Each row of a before or after table is a point. One or more steps were done to the points. Then noise was added and the rows were shuffled. The steps act on how far a point lies along the listed directions, d1 being the first. Write out the steps. A step turns or swaps two directions, mirrors them in a line or flattens them onto one, adds a multiple of one to another, or multiplies one. Angles are multiples of 10 degrees, from the lower direction toward the higher: turns from -170 to 170, lines from 10 to 170 but not 90. Use the fewest steps. Two steps may share a direction if one is a turn and the other turns, adds or multiplies; they go together, in the order done. Otherwise the lowest direction goes first.
In the rows, zero is written as 128.

Directions:
(1): [ 83 114 122]
(2): [116 172 116]
(3): [137 118  83]
Before (12 x 3):
[[143 103 135]
 [166 111 151]
 [170 115 145]
 [ 93 170 124]
 [173 104 124]
 [122 168 101]
 [101 102 140]
 [151 197 131]
 [152 120 148]
 [ 88 110 107]
 [151 115 143]
 [166 100 112]]
After (12 x 3):
[[158  90 108]
 [154  88 134]
 [176 159 175]
 [129  98 119]
 [136  99 131]
 [147  85 134]
 [153  97  98]
 [119 177 151]
 [ 91 149 101]
 [138  99 139]
 [ 90 119 123]
 [149 173 132]]
Steps: turn d2 and d3 by -30 degrees; turn d1 and d2 by 40 degrees

Directions:
(1): [131 166 135 171 158 145]
(2): [ 94 167 142  98 137 102]
(3): [115 122  86 155 133  85]
Before (12 x 6):
[[155 164 165 125 136 187]
 [ 97 157 139 122 154  99]
 [ 92 133  90 134 137  93]
 [174  87 117 122 110 148]
 [146  97 125 118 123 129]
 [155  92 129 128 125 161]
 [ 98 146 107 110 132  95]
 [115 143 160  36 136 114]
 [117 105  96 118 126  85]
 [157 155 160 101 139 167]
 [ 99 172 144 137 172 112]
 [124 104  87 120 117 109]]
After (12 x 6):
[[125 124 137  80 111 142]
 [176  84 126 117 105 147]
 [ 98 155 143  83 136 131]
 [119 129 151  80 123 122]
 [156 134  82 190 137 129]
 [101 169 129 147 169 104]
 [159 116  81 166 137 111]
 [156  87 125 137 123 154]
 [ 96 153 131  93 127 114]
 [ 94 151 136 129 156 101]
 [150 103 134 115 119 133]
 [116 108  74 114 141  56]]
Steps: mirror d2 and d3 in the line at 20 degrees

Directions:
(1): [108  92 113 186 112 113 147 103 137]
(2): [190 105 161 132 135 119 161 130 138]
(3): [119 149 142 149 116 164 169 145  82]
(4): [ 92 121 136  91 142 137 178 111 159]
Before (11 x 9):
[[129 115 104 136 121 100  73 123 136]
 [160 123 102 169 119 119  92 142  92]
 [149 122 124 176 109 142 131 131  97]
 [195 103 125 130 130 104  90 142 144]
 [ 98 137 124 220  95 135  96 140  75]
 [130 150 124 122 116 144  84 155  96]
 [147  78 126 149 118 103 173  99 135]
 [188 126 107 137 133 101  85 119 143]
 [121 119 110 109 137 120 110 112 159]
 [150  91 121 144 139 105 126 126 160]
 [ 82 115  94 195 118 125 107 127 112]]
After (11 x 9):
[[198 120 129 194 107 136 117 163  78]
 [166 138 142 146 131 145 138 167  95]
 [ 87 167 123  77 153 148 102 156 126]
 [104 110 106 152 115 120 101 126 136]
 [101 139 123 131 121 156 166 123 119]
 [179 133 125 120 128 122  76 136 127]
 [168 136 109 146 125 123  83 151  97]
 [113 147 127 142 113 153 137 144  87]
 [119 158 135  91 137 120  45 150 132]
 [197 138 147  93 130 132 126 152  91]
 [180 148 116 187 112 142 126 142  78]]
Steps: turn d1 and d3 by 170 degrees; add -1 times d2 to d4

Directions:
(1): [ 94 149 110 133  77 129 122 113 112 146  71 147]
(2): [132 129 172 149 146 150 105 124  88 183 123 102]
(3): [143 166  92 148 111 148 134 178  90 118 151 112]
(4): [185 104 117 159 119  93  88 142 133 125  98 132]
(5): [172 155 165 136 105 135 155 106 120 126 143 181]
Before (13 x 12):
[[150 134 125 126 138 113 135 146 137 108 154 142]
 [123 118 124 128 145 122 128 138 155 117 154 112]
 [102 143 110 142 116 144 123 146 111 149 112 120]
 [116 147 100 141  88 123 114 126 118 141  80 150]
 [125 131 110 121 147 121 132 154 123 108 156 124]
 [151 124 132 134 117 124 142 128 132 110 119 152]
 [144 113 126 136 160 115 122 137 131 106 147 128]
 [147 135 141 133 140 132 145 113 126 122 127 141]
 [141 130 116 132 137 124 134 145 130 115 158 131]
 [122 133  98 124 120 130 140 157 115 117 137 125]
 [169  97 109 151 124  95  90 153 143 117 109 133]
 [187 152 116 172 122 129 113 186  97 124 153 114]
 [130 106 112 139 119 104 103 140 132 132 111 131]]
After (13 x 12):
[[141 151 114 158  83 130 119 138 108 147  91 157]
 [119 124 112 120 145 128 144 123 140 107 124 125]
 [156 108 123 134 172 107 108 165 139 114 161 105]
 [184  94 134 159 142 105  85 153 130 132 122 123]
 [162 111 120 144 156 115 110 158 129 123 158 110]
 [172 110 118 151 139 119 107 168 106 133 136 111]
 [165 117 134 143 165 118 108 162 113 126 160 112]
 [126 140 102 148  96 119 104 132 117 144  80 142]
 [250 122  73 204  87  72  64 205 118 101  96 133]
 [137 121 154 135 162 135 126 136 139 136 170 106]
 [151 110 138 141 172 119 119 139 126 113 154 121]
 [143 114 138 144 124 116 109 133 118 146 121 136]
 [131 101 116 127 150 122 127 147 142 108 128 110]]
Steps: add 1.5 times d2 to d1; turn d2 and d5 by 120 degrees; add 1.5 times d3 to d4

Directions:
(1): [158 132 144 159 199 144 157 104 117 131  99 136 139 152]
(2): [113  96 179 105 161 106  84 113 124 151 160 144 111 139]
(3): [ 82 114 141 172 137 108 162 158 169 167 132 120 139 117]
(4): [143 156 127 183 125 113  66 100 143 130 125 115 146 100]
Before (8 x 14):
[[114 126 132 152 145 127 150 130 135 139 123 127 135 127]
 [130 126 112 103  80 134 104 129 120 112 148 123 125 121]
 [135 127 144 154 173 135 145 124 135 146 103 126 139 139]
 [118 119 144  90 138 144 169 132 103 116 134 139 118 138]
 [122 122 126 159 139 131 151 130 143 136 131 129 132 122]
 [117 111 153 131 156 111 117 122 132 147 145 133 123 136]
 [127 122 132 140 143 133 147 131 122 133 118 126 145 130]
 [114 139 131 156 124 113 131 144 150 132 128 123 126 116]]
After (8 x 14):
[[119 131 124 139 131 131 144 130 128 130 124 125 132 126]
 [119 115 138 123 125 112 108 127 131 137 149 127 119 126]
 [133 128 121 149 131 132 138 124 137 130 133 128 130 121]
 [131 119 135 121 119 132 110 120 124 128 144 129 128 129]
 [133 138 121 146 131 135 132 130 134 133 110 117 138 127]
 [130 154 135 167 132 111  99 124 145 124 126 120 131 110]
 [127 123 126 127 129 136 152 138 118 126 121 126 142 131]
 [ 93  85 142  22 133 161 247 172  90 112 138 152  97 169]]
Steps: flatten d1 and d2 onto the line at 120 degrees; multiply d3 by 0.4; multiply d4 by 3

Directions:
(1): [165 141 130  90 115 128 121 113 124 113 166  75 150 202 116 131 136 143
 141 147]
(2): [125 170 123  89 167 128 122 161 121 140 112 155 192 129 173 154 103 137
 137 137]
(3): [126 147  89 123  88 143  55 161 131 131 105 113 144 117  88 119 123 138
 130  84]
Before (11 x 20):
[[112 143 130 142 131 132 102 141 142 134 102 159 120 111 108 114 124 129
  104 117]
 [166 138 128  97 125 137 135  92 135 126 158  88 137 220 108 132 146 146
  147 142]
 [128 118 133 140 115 129 103 119 145 137 121  92 110 117  78 109 137 142
  124 125]
 [130 117 128 128 142 118 167 118 122 131 125 164 107  98 144 147 125 121
  122 156]
 [133 150 103 124 100 144  53 140 124 114 109 113 128 119  74  92 124 143
  120  96]
 [110 154  97 103 152 140  94 163 123 159  81 172 182  82 151 140 102 126
  118 122]
 [163 123 146  88 125 111 175  59 118  95 193  61 159 212 141 147 157 148
  137 141]
 [100 124 154 137 189 113 180 116 120 128 119 195 140 106 206 169 114 109
  116 178]
 [108 103 149 157 184 113 186  95 130 137 151 166  76 103 184 130 137 117
  103 163]
 [137 146 101 131  77 148  78 134 122 113 124  76 101 147  80 123 163 132
  112  91]
 [116 142 127 109 144 124 130 131 107 159 121 157 130  99 159 143 109 131
  135 139]]
After (11 x 20):
[[161 147  74  81  63 156  31 138 124 125 135  54 168 181  56 116 132 145
  130 104]
 [125 153 112 122 118 141  66 147 124 116 102 137 136 104  95 102 114 135
  119 100]
 [136 137 153 107 202 109 191 100 124 131 171 144 126 161 204 146 126 130
  116 187]
 [ 92  63 149 199 126 108 204  59 134 118 128 151  65  59 145 122 158 108
  103 103]
 [108 132 147 129 168 122 133 130 140 149 106 140 137  90 133 131 118 137
  126 140]
 [105  92 134 183 130 135 156  96 147 144 103 166  61  92 108 109 146 111
  120 109]
 [152 128 137 105 127 125 133  96 121 103 166 101 145 199 139 151 137 127
  134 172]
 [152 135 132 105 138 120 155 116 118 125 140 139 133 143 141 156 124 128
  132 166]
 [134 162 129 107 136 130  96 143 138 122 120 132 153 156 115 123 122 139
  114 128]
 [108 147 112 147 132 143 122 150 121 132  95 151 108  83 137 141 146 118
  105 102]
 [144 136 116  95  97 133  97 119 110 145 147  96 122 154 111 128 124 144
  140 132]]
Steps: add 1 times d2 to d3; turn d1 and d2 by -130 degrees

Directions:
(1): [146 159 158  90 128 123 126 145 115 135 122 141 143 115 114 183 144 142
  71 106  42 103  90 140 133 143 115 123 135 117 168 129]
(2): [ 74  85 159  88  98 144 152 122 111 160 145 122 177 133 125 132  74  86
 127 142 130 132 170 119 140 150  91 124 136 123 169 120]
(3): [135 133 145  80  86 168 159 153 129 157 142 118 110 151 142 124 185 173
 161 144 137 155 136 184 148 126 127  93 104 102 118 101]
(4): [130  71 130 175  95 161 117 154 170 117  87 107 132 109 129 175 149 110
 135 174 116 133 117 122  85 152 158 118 148  89 143 126]
(5): [132 110 109 147 154 144 118  90 188 177 130  70 154 149 131 115 115 189
 146 120 100 124 107 139 148 119  94 158 161 138 146 123]
(6): [114 156 126 141 116 139  99 118 140  98 112 136 170 207 138 133 156 152
 102 132 134 107 165  86 101 129 108 145  70 115 141  91]
Before (11 x 32):
[[117 150 135 122 130 133 102 114 145 113 108 146 180 206 129 168 138 164
   59 102  70  91 138 100 112 137  85 139  84 120 181 105]
 [ 81  97 167  69  97 124 168 138  81 133 132 142 181 106 132 157  64  56
   98 129 129 124 160 110 144 160  85 125 127 103 176 117]
 [147 147 152 145 133 123 151 112 137 112 126 132 128 134 117 133 134 141
  135 125  92 116 111 139 126 129 132 126 132 119 140 133]
 [148 131 149 118 104 115 121 157 113 125 125 151 124 111 114 165 142 118
  105 115  85 105 103 120  98 167 145 125 143 112 146 130]
 [119 127 122 149  82 142 121 132 104  81 100 153 130 133 138 133 139 102
  149 150 182 138 165 107  80 128 156 144  82 117 108 100]
 [ 73 162 164  43  95 112 157 143  47 153 165 179 155 132 121 128  81  77
  125 117 136 122 166 146 158 135 100  91 101 144 141 113]
 [115 102 172 107 100 139 141 146 140 158 120 132 149 133 124 170 148 133
  105 141  68 127 121 142 140 148 110 111 123  90 167 109]
 [136  96  72 198 139 165  88  59 212 151 147  66 151 194 126  61 119 181
  184 132 190 111 161  98 115  93 102 183 120 141 105 108]
 [137 173 159  93  86 139 130 160 104 118 116 138 130 148 145 166 173 135
   94 125  89 110 102 129 150 158 145  99 103 103 151  88]
 [141 124 141 123  92 126 128 147 121 119 111 143 126 117 121 152 151  83
   99 139 113 105 121 128 109 150 147 129 119 118 126 150]
 [149 146 143 113 115 122 123 163 123 116 107 146 122 126 122 173 159 134
  106 141  93 123 109 138 116 131 147  82 134 112 134 137]]
After (11 x 32):
[[107  88 165  57  90 160 179 142 126 181 131  93 174 110 140 171 111 130
  121 134  91 130 124 164 170 153  75 119 146  85 183 102]
 [144 126 124 112 113 140 142 115 155 172 140  97 124 132 130 102 142 141
  142 119 124 117 114 164 152 123 116 145 136 134 113 144]
 [146 188 119 150 143  95  66 108  90  49 130 189 163 165  94 141 119  84
   37  89 122  52 155  32  79 119 123 168  70 137 137 121]
 [146 127 131 102 112 134 144 130 137 165 157 116 106 139 128  99 147 175
  175 119 138 138 120 158 137 142 130 123 144 127 110 118]
 [ 83  59 146 125  64 176 142 148 157 183 112  94 169 111 125 179 101 104
  161 175  99 129 129 155 115 158 120  99 168 100 170 112]
 [137 145 146 139 122 126 159 113 131 107 137 137 116 150 125 113 139 136
  159 138 132 132 126 142 133 120 138 117 117 116 124 127]
 [136 133 108 159 146 125 112  75 156 152 110  93 166 117 123 134  88 160
  131  99  97 115 105 115 126 121 101 194 151 153 150 124]
 [137 123 114 126 132 130 144 118 148 157 137 108 118 149 135  99 136 165
  177 142 155 151 136 152 151 104 131  99 147 139 105 136]
 [109 115 120 132  97 158 140 113 156 159 139  81 129 164 158  85 131 151
  180 147 172 138 138 132 166 134 127 120 130 127 123  93]
 [ 92 108 154  92 109 129 161 122 125 167 154 131 136 160 137  91 126 138
  157 134 150 156 164 148 168 116  97 110 101 119 124 109]
 [116 132 127 114 103 170 125 120 164 129 122 122 152 238 148 130 180 199
  129 126 128 134 168 140 124 123  95 116  61 107 143  77]]
Steps: turn d2 and d3 by -30 degrees; turn d1 and d3 by 110 degrees; turn d4 and d5 by 160 degrees; turn d5 and d6 by -30 degrees
